Each row is a point. A path goes straight from each point to the next, and from the last back to the first. The post is the endless flat space through its rows: a point in 2 columns, a line in 3, a plane in 4, and so on, so that a path can go around it. Count how often the path circles the post. Going back the other way cancels.
(in the rows, 128 means zero)

Post (1 x 2)
[[134 139]]
Path (24 x 2)
[[159 194]
 [ 95 158]
 [111 126]
 [135 103]
 [161 132]
 [173 172]
 [126 167]
 [184 198]
 [149 189]
 [ 61 144]
 [ 62  99]
 [142  94]
 [183 126]
 [181 165]
 [126 179]
 [106 141]
 [125 123]
 [150 124]
 [132 123]
 [197 121]
 [182 162]
 [138 178]
 [167 164]
 [211 176]]
Times around: 3

Post (7 x 8)
[[103  52 125 160 127 166 151  41]
 [133 114 110 102 139 163 158 101]
 [ 60 178 115 154 131 141  93  36]
 [128  79  92 130 151 106 175 141]
 [128 173 104 145 126 170 173 185]
 [ 98 110 154 129 167  71 113 113]
 [153 145 120 123  98 136 216 148]]
Path (22 x 8)
[[113  49  30 121 132 133 146 118]
 [ 83 148 165 111 113 174 142  90]
 [112 102 167 186 106 103 222  69]
 [151 123 113  98 159 139 158  82]
 [149 106 153  78 132  87 121  26]
 [170 124  97 124 149 160 146  88]
 [217 125  87  50 188 155 186 159]
 [121 129  57 140 107 157 166  76]
 [ 86 147 150 137 112 116 115 121]
 [101  58 153 127 151 175 147 121]
 [102  99  88 123 179 135 198  60]
 [155 162  71 129 130  90 173  97]
 [118  69  91 199 140 199  88 117]
 [ 71 122 110 152 143 165 119 137]
 [ 84 127  70 131 140  80 194  99]
 [169  65 107 131 190 187 189 150]
 [116  81 132 162 144 144  99  18]
 [ 91 157 117 143  92 151 102 129]
 [117  78 111  58 108 148 162  92]
 [ 78 113 101 163 131 165 227 148]
 [157 159  83 112 160  98 192  95]
 [166 109 125 138 127 169 188 166]]
Times around: 4

Post (13 x 14)
[[ 95 157 116  92  84 146 135 119 130 159 137 132 134 144]
 [ 63 163 135 133 123  77 130 135 197 162 161 159 129 133]
 [131 110  89 148 135 126 126 132 114 157 117 139 140 139]
 [120 110 171 143 110 118  82 136 178 134 127 115 171 117]
 [131 106 123 151 154 156 134 104 104 136 110 149 135 109]
 [161 146 169 131 138  96 101 106 123 134 171 113 125 125]
 [124  97 122 114 131 152 156 182 134  99 161 134  98 135]
 [102 152 104 108 104 113 141 129 100 118 146 112 116 105]
 [158 146 141 127 153 126 110 145 117  77 126 182 141 152]
 [113 121 103 113 179 153 150 122  85 117 104 137 152 158]
 [123 177 110  67 127 172 119 147 105 193 155 123 123 102]
 [121 116 138 113 136 136 129 138 114  85  89 143  89 159]
 [141 164 119 110 152 101 177 159 124 137 132 158  96 111]]
Path (31 x 14)
[[109 211 126 119 144 113 133 116  84  97 140 151  94 129]
 [141 153 120 119 133 155 117 141  97  78 122 153 120 121]
 [ 80 117 128 116 171 133 190 121 157 130 101 125 139 114]
 [112 145 116 109 110 113 122 141 172 204 125 185 130 125]
 [ 64  93 134 105 130 170 157 149 159 182  65 165 183 110]
 [ 76 116 138  89 155 102 204 157  95 120 141  92  97 162]
 [144 155 120 112 162 164 134 137  87 162 155 124 116 128]
 [129 146 105  89 182 171 137 137  92 100 143 104 118 150]
 [155 173 104  95 139 171  76 144 126 161 141 161 120  90]
 [127 126 103 105  88 122 171 115 102 119 131 146 158 138]
 [ 93 116 148  89 127 150 132 141 114 119 142 110 150 158]
 [116 128  95 131 120 123 122 168 117 161 115 126  98 115]
 [129  87  98 182 164 147 117 118 135 157  92 131 249 157]
 [162 139  86 115 131 158  80 185  84  85 116 137 120  60]
 [124 124 119 145 148  81 144 120 116  80 171 133 113 134]
 [160 190  88  62 140 131 119 172  60 112 116 179 121 138]
 [146  96 189 169 135  88 133 130 162  64 115 191 138 183]
 [ 67 145 128 136 141 169  92 136 151 181 100 118 205 123]
 [123 116 112 130 200 154 181 104  88  85 190 127 185 176]
 [163 103 149 130 169 170 138 134 151 179  75 115 136 105]
 [ 78 172  94  81 126 156 123 106  90 144  94 100 176 107]
 [111 135 112  90 162 156 164 157 150 161 110 161 139 108]
 [107 136 117 111 141 126 139  67  69 168 169 161 149 150]
 [111  97 120 154 101 132 138 120 140 123 152 201  97 153]
 [ 79 141 112 111 163 113 164 109  61 120 123 102 104 111]
 [129 141 152 130 153 151 165 121  96 110 150 125 118 136]
 [127 111 141 140 156 194  96 160 180 169 126 159 108 135]
 [153 150 105 120 143 158 104 158 157 187  81 160 177  86]
 [112 136 100 130 160  98  93 161 142 134 132 150 190 126]
 [197 148 148 103 143  99 176 141  84 121 165 168 118 153]
 [ 70  95 125 134 120 198 145 139 150 177 126 149 175 135]]
Times around: 5

Post (17 x 18)
[[ 82 126  80 125 103 132 147  90 133 144  60 100 107  93 185 143 145 140]
 [101 108  64 124 194 150 106 121 158 125  88  68 164 122 153 151 145  76]
 [134 159 120 109 138 109 181 164 154 112 188 104  64 171  69 134 111  70]
 [ 64 126 145 100 135 103 155 149 118 157  61 147 130 165 132  72  65 127]
 [118 136  43 120 139 111 117  75 157 104 104 148 154 128 149 162 135 139]
 [159 135  65 122 186 147 140 164 148 137 116 113  99 121 136 129 113 127]
 [108  99 140 115  84 141 163 115 170 156  95 175 101 182 124 133  96 123]
 [155 156 141 153 125 116 160 177 107 123 222 160 131 163 112 110 127 116]
 [110 157  85 138 158 156 104 111 158  99  94 145 138  93 142 138 125  95]
 [123 131 126  93 116 148 130 114 110 113 106 139 126 155 134 129  61 171]
 [104 146 162 108 100  70 108 125 137 151 145 157 114 126 155 110  58 187]
 [137 131  64 123 110 122  63 106 133 143 110 127 140 130 110 118 146 111]
 [ 87 118 148 123  91 107 121 125 133 123 102 158 129 126 117 119 120 194]
 [ 79 115 155  31 118 120 131 119 125 153  92 196 132 133 140 101  65 156]
 [151 135 110 135 121 102 136 178 112  99 152 156  76 165 131 179 139  82]
 [125 161 130 138 157 128 178 177 102 175 145 155  92 181 100 178 114  99]
 [178 131 172 145 123  83 178 160 101 127 172 163  94 155  77 128 126  81]]
Path (28 x 18)
[[ 65 162 152 120 198 144 114 144 169 196  71 151 171  77 173  96  86  96]
 [113 131 126 125 168  45 114 188  92 176 137  97 180 132 108 104 120  99]
 [ 94  95  73  83 122 129  94  59 182 121 146 174 162 171  93 161  78 114]
 [168 126  77 180 117  64 158 118 132 173 137  81  69 158 139  84 133 117]
 [ 54 155 112 145  68  65 167 160 139 169 102 158  71 186  80  95 169 116]
 [114 124 114  59  67  59  94 105 147 125 111 194 135 192  74 134 156  80]
 [127 139 148  92  95 104 126 145 114 142 130 185 107 116 143 133  95  61]
 [ 84 134 135 119  46  37 114 113 165 116 177 189 150 157 133 150 100 155]
 [ 86 131 136 143 107 116 120 137  76 169 108 100 116 119  87 115 141 136]
 [131 165 153 168 123 108 105 108 129 129 173 147  80 145 161 170  70 150]
 [134  99 117  98  90 138 174 101 122 138 138 132  64 160 121 126 118 112]
 [ 86 178 102 114  92  99 143  87 101 125 123 216 118 141 186 137  35 152]
 [ 84 144  94 125 130 120 113 131 116 142  83 101  86 124 118 128 128 132]
 [158 127 128  83 138  82 166 124 122 132 142 127  69 150 104 187 113 152]
 [184 163  74 112 127  92 140 134 145 115 140 155  87 156 123 195 116 156]
 [ 73 131 141 157  87  70 182 121 127 148  73 165 133 140 102 106 113 160]
 [131  95  99  45 111 158 162 161 125 216  61 129 115 178 119 132  84  80]
 [ 52 166  80 160  85  92 175  75 144 112  90 231 156  88 177 167 168 121]
 [ 75 127 175 167  39  74 131  72 109  99 130 134 111 108 135 118 124 139]
 [ 69 101 127 128 139 125 157 108 166 125  58 101 107 180 162 155  83  94]
 [140 138 152 110 165 122 198 213 113 208 151  68  39 199  97 128 108 176]
 [ 99 107 161  86  88 103 128 119 139 177 108 137 125 119 102  23 167  38]
 [151  92 168 110 148 137 160 158 162 164 107 167 104 180 145 159  79  76]
 [182 118 100 106  90 126 103 130  99 165 149 137 136 169  97 125 125  96]
 [121 173 112 193 124 136 125  99 155 165 137 160 150  77 144 101  68 188]
 [109 153 126 147 130 105 157 184 129 193 104 155   7 120 124 147 120 137]
 [133 139  82 170 163 130 147 159 130 163 142 132  99 182 156 171 159  86]
 [ 98 110 113 146 136 163 134 118 164 112  44 133 116 198 114 182 188  38]]
Times around: 4
